Every row gives one point. The points of each table are mixes of a few directions, plus a little noise. Count the directions of each table, and those that both share. Where both have some left over, give the other angles between the two spaces (their principal angles), to ten degrees, smallest first.
(in the rows, 128 means zero)

First:
[[131 102]
 [119 193]
 [141  30]
 [127 133]
 [129 122]
 [120 187]]
Second:
[[134  87]
 [127 138]
 [131 102]
 [136  68]
 [114 237]
 [127 137]]
Directions: first 1, second 1, shared 1

First, 8 rows:
[[101  72 149 226 158 115]
 [136  86 104 161 151  82]
 [139 180 167 110 127 138]
 [157 158 154 159  94 173]
 [119 178 126  34 115 145]
 [180 163 137 111 162  51]
 [ 88 106  77  65  86 186]
 [104  81 109 159 130 133]]
Second, 8 rows:
[[160 130 191 200 113 123]
 [198 121 169 146  97 182]
 [ 42 147 130 127 172  79]
 [ 63 116 139  62 145 178]
 [141 145  97  64 144 164]
 [139 146  95 183 136  37]
 [111  96 123 145 106 114]
 [171 120  81  93 112 148]]
Directions: first 4, second 4, shared 2; angles 40, 40

First:
[[192  68 116 142  66 181 187 129 128 159 137]
 [197  96 145 112 135 150 131 174 127 149  76]
 [127 237 118 135 158 107 120 128 115  61 165]
 [135  93 233 146  80  79 122  49  54 167 115]
 [151 118 136 155  94 134 119 164  93 126 138]
 [121 117 139  73 161 148 186  81 155  96 134]
 [  7  79  93 155 107 111  81 134 138 145 161]
 [ 82 145 151 112 154  88 117  55 139 142 120]
 [109 124  53 107 159 173 135 196 183  97 139]
 [159 206  93 141 166 109  82 168 149 135  95]]
Second (11 x 11):
[[194 152 146 160 134 141  45 133 101 150  36]
 [ 76 108  95 149  99 166 147  94 133 137 113]
 [ 88 116 106 145 108 152 137 109 127 131 120]
 [110 101 147  70 157 145 167  75 152  77 166]
 [129 141 144 156 133 145  48 125  93 115  65]
 [134 151 169 111 162  85  83 170 103  87 155]
 [151 135 139  97 142  84 166 161 144 127 189]
 [223 134 148  93 152 110 154 130 156 151 131]
 [ 40 153 114 173 102  68  99 222  83 118 185]
 [ 68 114  65 153  73 113 220 155 153 177 192]
 [196 103 135 100 146 196 140  34 162 137  57]]
Directions: first 6, second 4, shared 2; angles 30, 70

First (10 x 18):
[[132  71  87  88 113  60  87 144 140 132 196 154 115  92 120 142 142 165]
 [120 140 134 152 135 131 116 121 137 115 129 143 146 125 126 126 146 147]
 [140 132 139 113 125 157 170 134 103 150  97  93 106 147 134 124  90  78]
 [110 187 150 148 128 141  94  91 173  85  85 138 158 155 134 124 174 174]
 [111 207 172 182 143 185 132  93 149  95  57 125 164 165 136 114 153 138]
 [140  84 128 170 156 157 194 172  55 177 162 122 119  97 119 122  70  57]
 [119 116 133 196 159 143 141 145 102 134 159 157 155  98 118 122 128 125]
 [156  84  97  13  85  89 139 142 123 161 131  81  61 141 135 142  87  92]
 [134 132 127  98 116 128 133 124 131 132 110 109 111 143 133 130 119 117]
 [117 127 114 120 120  89  73 115 167 101 152 158 143 116 125 134 172 188]]
Second:
[[127 160 141 108 117 141 127 108 147 116  86 109 124 158 135 127 133 128]
 [128  94 114 149 140 115 130 149 108 141 173 149 133  95 120 129 123 127]
 [128 158 140 110 117 140 126 109 146 117  88 111 124 156 135 127 132 128]
 [128 116 123 135 132 123 129 134 122 133 144 134 130 117 125 128 126 128]
 [127 218 163  73  97 164 123  74 179  94  10  74 115 211 151 125 142 129]
 [127 174 146 100 112 146 126 101 153 112  69 102 122 170 140 127 136 129]
 [129  71 106 163 148 106 131 163  95 149 203 161 136  75 113 130 119 127]
 [128 117 124 133 132 123 129 135 122 132 141 134 129 119 125 128 126 128]
 [129  68 104 164 149 104 132 165  93 150 207 163 136  72 112 131 118 127]
 [130  36  92 183 161  92 133 184  76 162 249 182 141  44 104 132 113 127]
 [128 194 154  88 104 155 125  87 167 103  40  88 118 190 145 125 138 128]]
Directions: first 3, second 1, shared 1
